Each row of a before or after table is a point. The points were changed in one or more steps. Then noise was added and the rows were shuffled. The steps act on how far a point lies along the listed directions, d1 being the first. Write out the steps. A step turns or swaps two directions, mirrors them in a line or flattens them onto one, adds a multiple of one to another, or multiplies one. Angles are multiples of 10 degrees, from the lower direction toward the higher: turns from -170 to 170, lines from 10 to 170 but not 90. Use the fewest steps. Two steps may share a direction if one is a turn and the other turns, adds or multiplies; they go together, in the order done. Otherwise the lowest direction goes first.
In the rows, zero is written as 128.

Directions:
(1): [ 72 145]
(2): [111  72]
Before, 14 rows:
[[103 137]
 [132 152]
 [122 138]
 [111 165]
 [ 95 147]
 [148 154]
 [ 79  94]
 [125 134]
 [118 156]
 [ 98 174]
 [137  91]
 [ 91 135]
 [101 137]
 [187  72]]
After (14 x 2):
[[ 45  52]
 [134 174]
 [ 85 144]
 [128 141]
 [103 200]
 [ 82 217]
 [166 180]
 [119 148]
 [ 90 141]
 [141  59]
 [ 71 139]
 [219  23]
 [114 183]
 [ 75 159]]
Steps: multiply d1 by 1.6; multiply d2 by 2

Directions:
(1): [189 183 119 134]
(2): [ 92 167 159 183]
Before, 10 rows:
[[ 85 170 178 199]
 [126 162 163 157]
 [125 137 145 149]
 [142 130 134 139]
 [124 123 134 143]
 [ 77 137 157 188]
 [167 120 107  83]
 [204 147  94 103]
 [ 75 118 151 193]
 [186 116  83  68]]
After:
[[ 97 152 161 177]
 [196 146  88  88]
 [117 116 133 140]
 [177 143 108  94]
 [147 171 153 145]
 [131 132 144 143]
 [252 194  93 118]
 [148 137 132 140]
 [ 66 106 155 167]
 [ 53  83 147 179]]
Steps: multiply d1 by 2; multiply d2 by 0.7

Directions:
(1): [154  77 115 160  58  98]
(2): [174 197  77 134 118 102]
(3): [204 112 139 120 135 192]
(4): [111 172 167 192  95 166]
(5): [142 154 190  70  86 105]
Before, 14 rows:
[[117 117 118 153 149 137]
 [135  81 144 125 141 143]
 [129 190 112  62 144  80]
 [108  97 150  98 129 167]
 [167 126 136 215 104 191]
 [ 64 108 150 139 134 160]
 [110 106 128 133 132 152]
 [157 176  94  44 120  69]
 [120  94 151 123 115 149]
 [147 169 164 175 109 199]
 [150 139 127 206  60 188]
 [170 179 141  44 121 101]
 [150 139 164 211  44 144]
 [104 167 138  36 118  68]]
After (14 x 6):
[[156 178 181 156  96 188]
 [152 143 170 202  41 139]
 [132  76 158 117 139 142]
 [ 79 139  40 160 181 118]
 [132 127 156 108 125 118]
 [ 65 101 182 108 124 153]
 [163 154 170 149  32 162]
 [188 147 197 138  64 158]
 [149 158  39 165 183 153]
 [144 168   8 143 166 105]
 [ 95  82 147 112 137 179]
 [117 181  42 138 180 110]
 [114 107 153 108 119 144]
 [111  81 147 131 122 153]]
Steps: multiply d2 by 1.3; mirror d4 and d5 in the line at 10 degrees

Directions:
(1): [134 155 128 220 130  93 166 189 135]
(2): [ 86 146  70 120 101 121 127 145  34]
(3): [ 46 163 139 102 137 150  99 185 173]
(4): [192 166  75 104 118 194 144 167 146]
Before (13 x 9):
[[126 141 146 166 135  96 138 160 126]
 [157 103 111 139 127 111 148  80  83]
 [158 141 101  91 126 186 119 157 110]
 [186 174  77 101 124 169 149 145 154]
 [160 125  96 136 103 156 145 129  80]
 [161 102 147 190 113  80 154 102  77]
 [125  97 177 165 150  82 118 103 130]
 [133  89 129 132 132  91  98  57  73]
 [ 80 105 159  42 133 122  77  86 135]
 [ 75 134 151 106 122 125  86 124 145]
 [109 137 150  94 133 152 113  86 158]
 [121 103 159 160 151  69 127  79 101]
 [174 166  77  89 114 195 120 141 191]]
After (13 x 9):
[[183 150 103 152 129 159 146 177 111]
 [156 200  56 167 106 162 151 208 161]
 [124 139 145 153 134 100 132 150 120]
 [155  97 199 147 138 109 128  94 169]
 [ 84 145 130  83 124 152 108  95 124]
 [ 79  93 136   9 121 129  67  56  88]
 [191 121 133 170 121 147 159 134 139]
 [103  92 182  92 161 103  94  53 143]
 [139  71 172  84 151 119  73  28 146]
 [180 199  79 177 128 140 179 201 165]
 [ 84 120 121  85 106 124  82  95  81]
 [159  99 156 127 150 129 134  78 169]
 [ 84  99 181  98 151 113  83  93 141]]
Steps: add 1 times d4 to d1; turn d2 and d3 by -80 degrees

Directions:
(1): [130 149 143  65  73 121 156 134 155 115  45 194]
(2): [128  69  69 132 136 184 161 156  92  88 154 199]
(3): [109 185 161 154 105  93 212 130 129  87 195 144]
Before, 13 rows:
[[132 151 141 134 131 106 116 110 130 143 126  90]
 [141 123 124 121 124 123 101 120 133 138  96 126]
 [132 158 151 125 129  99 108 121 145 150 118  82]
 [136 149 143 156 148 115 109 108 133 156 138  76]
 [128 152 154 110 113 108 123 122 148 144 111 116]
 [137 155 153 124 120  93  89 114 157 151 105  75]
 [127 140 137 134 128 116 139 126 129 128 143 121]
 [130 123 128 137 141 112 106 126 131 145 139  92]
 [139 134 137 122 126 128 114 127 132 136 111 120]
 [135 145 152 116 112 115 116 123 150 138 104 122]
 [124 127 129 130 127 121 108 115 138 141 110 120]
 [120 142 131 129 111 113 151 134 126 121 140 118]
 [125 153 139 154 128 108 157 112 125 118 159 119]]
After:
[[127 163 145 116  95 108 174 116 140 110 112 160]
 [137 108 115 116 116 151 138 142 129 111 118 170]
 [120 137 125 126 109 117 156 138 124 115 137 129]
 [139 160 145  49  58 126 172 129 164 117   8 218]
 [124 116 116 114 115 136 126 124 135 128  96 155]
 [141 120 123 117 122 144 126 136 126 123 109 146]
 [132 135 121  56  74 138 165 151 149 102  44 214]
 [140 122 113  48  59 142 159 151 154  93  27 233]
 [132 135 136  71  83 113 143 137 154 125  55 172]
 [129 114 114 101 108 148 151 141 129 113 113 179]
 [128 141 138 114 112 116 153 131 135 120 120 149]
 [135 143 127  70  78 128 163 130 140 108  54 195]
 [142 105 108 126 130 137 110 128 122 127 108 141]]
Steps: turn d1 and d2 by 130 degrees; multiply d1 by 2.5

Directions:
(1): [103 193  99 181 159  88 168  35 110 138 116 177 125 129]
(2): [ 83  76 100 130  28  94 129 113  59 104 145 143 105 159]
(3): [115 142 151 175 131 116  35 136  69 210 140 110 131  90]
(4): [ 88 155  96  83  70 168  94  79 168 121  80 112 142  50]
(5): [ 54 102 159 145 139 116 111  98 209 151 153  90  60 167]
Before (14 x 14):
[[114  33 143 122  89 109 195 139 151  83 189 116  79 224]
 [145  90 176 131 125 122 109 155 118 144 146 105 101 164]
 [132 149 142 123 138 145  95 143 155 142 136  80 154 107]
 [134 135 174 134 146 126 121  84 210 125 113 134 101 117]
 [125  86 180 190 146  93 102 145 123 194 195 106  86 176]
 [161 196  93 107 174 150 162  73 193 120  50 146 168  87]
 [109 114 139  86  92 155 110 119 164 107 109 105 133 129]
 [ 68 142 100 113 117 115 171  68 221 129 109 117 123 103]
 [129  60 133 155 127 119 139 169 138 131 164 110  91 182]
 [158 199 142 128 155 172 179  81 203 117  99 154 139 100]
 [133 171 126  83 178 172 159 111 223 136 107 115 122 115]
 [104 144 128  95 160 176 131  76 249 115 102 114 138  79]
 [ 94  56 167 151 131  81 116 179 108 136 185 117  89 173]
 [109 122 143 157 126 108  70 129  71 162 174 115 112 137]]
After (14 x 14):
[[161 224 116 152 203 148  76  81 160 202  56 118 176  50]
 [123 131 151  94 124 162  89 125 172 135 106  94 137 111]
 [158 225 166 167 173 174 105  95 178 186 109 138 143  59]
 [ 87 174 123 133 167 129 124  77 224 181 107 104 137  71]
 [100  89 121 134  76  96 118 119  73 108 177 130  97 168]
 [104  42 153 164  85  78 155 137 115 134 199 122  69 218]
 [120 143 139 131 122 130  70 143 128 160 139  78 155 109]
 [134 142 187 159 155 124  86  91 191 162 117 128 105 101]
 [143  48 141 100 127 129 239 141 209  51 178 120  83 230]
 [109 178 158 133 196 177  42  89 218 202 111  90 152  29]
 [134  71 164 117  99 120 137 145 118 109 142 111  90 183]
 [132 195 153 124 201 172  84 116 191 213 111  95 134  73]
 [ 84  30 141 117 102  77 179 171 129  68 185 129  84 208]
 [132  51 126 141 121 121 178 159 154  90 161 117  88 199]]
Steps: add -0.7 times d4 to d2; turn d2 and d3 by -50 degrees

Directions:
(1): [ 57 182 111 124  86 107  88  82 202 122 102 135  94 197 102 115 154 113
 203 154]
(2): [109 161 112 177  57  85 118 199  60 142 132 101 118  91 179 150 133  64
 188 108]
Before, 12 rows:
[[ 57 196 103 160  62  86  99 110 171 135  84 104  82 174 115 135 151 100
  224 153]
 [158 135 113 166 126 115 151 175  66 143 141 125 140  98 152 140 131 121
  114 115]
 [102 141 121 125 104 146 109 138 120 150 130 125 130 136 124 137 131 105
  122 114]
 [ 80 147 123  85 111 121 111  71 217 125 123 144 126 214  86 111 139 145
  172 149]
 [113 141 127 125 146 127  95  95 139 109 114 106 144 150 102 117 129 143
  118 149]
 [ 72 209 102 158  22  42  85 161 138 141 112 120 105 149 151 150 147  66
  241 118]
 [ 56 207 116 167  19 101  72 119 153 126 107 115 100 159 141 141 154  69
  241 144]
 [103 160 121 112 118 105  93  70 186 134  97 158  96 173 111 123 152 145
  158 129]
 [153 108 131 100 184 162 124  87 161 109 150 143 134 128  98 115 117 165
   92 149]
 [174 102 125 108 165 148 133 114 151 100 132 135 148 139 109 104 121 171
   78 112]
 [124 134 112 203 104 112 141 203  48 112 146 122 129  68 190 135 111  96
  133 114]
 [165 111 152 151 142 128 133 139 111 117 153 143 144 121 136 132 104 145
  109 109]]
After, 12 rows:
[[160  98 146  95 210 172 155  54 188 121 106 138 128 151  69 118 116 207
   58 150]
 [145 122 132 135 151 129 113 127  91 115 126  95 156 111 123 128 114 135
   94 131]
 [164 134 108 159 100 112 124 182  82 114 138 111 139 103 158 126 124 114
  129  94]
 [161 122 121 149 133 128 127 180  66 125 164 112 140  64 159 141 116 104
  121 124]
 [140 114 145  62 181 136 124  31 250 114 110 176 139 199  52 110 124 205
   89 150]
 [184  60 154  86 180 157 170 131 107 133 162 138 177 111 121 130  98 171
   56 111]
 [109 129 126 112 121 154 115 114 138 146 129 128 132 148 113 129 130 124
  101 119]
 [152 103 163  78 186 192 123  25 218 101 118 160 146 171  69 113 128 201
   68 159]
 [186  92 138 107 181 136 144 106 118 138 121 156 134 102 128 136 123 176
   62 101]
 [ 46 177 105 160 102 118 100  91 188  95 113 154  92 185 114 104 138 125
  184 160]
 [129 146 138 165 101 107 112 146 121 119 142 134 123 135 138 134 119 118
  164 115]
 [ 97 180  98 155 103 104 115 114 147 137 116 138 111 167 116 119 154 120
  174 141]]
Steps: turn d1 and d2 by -120 degrees
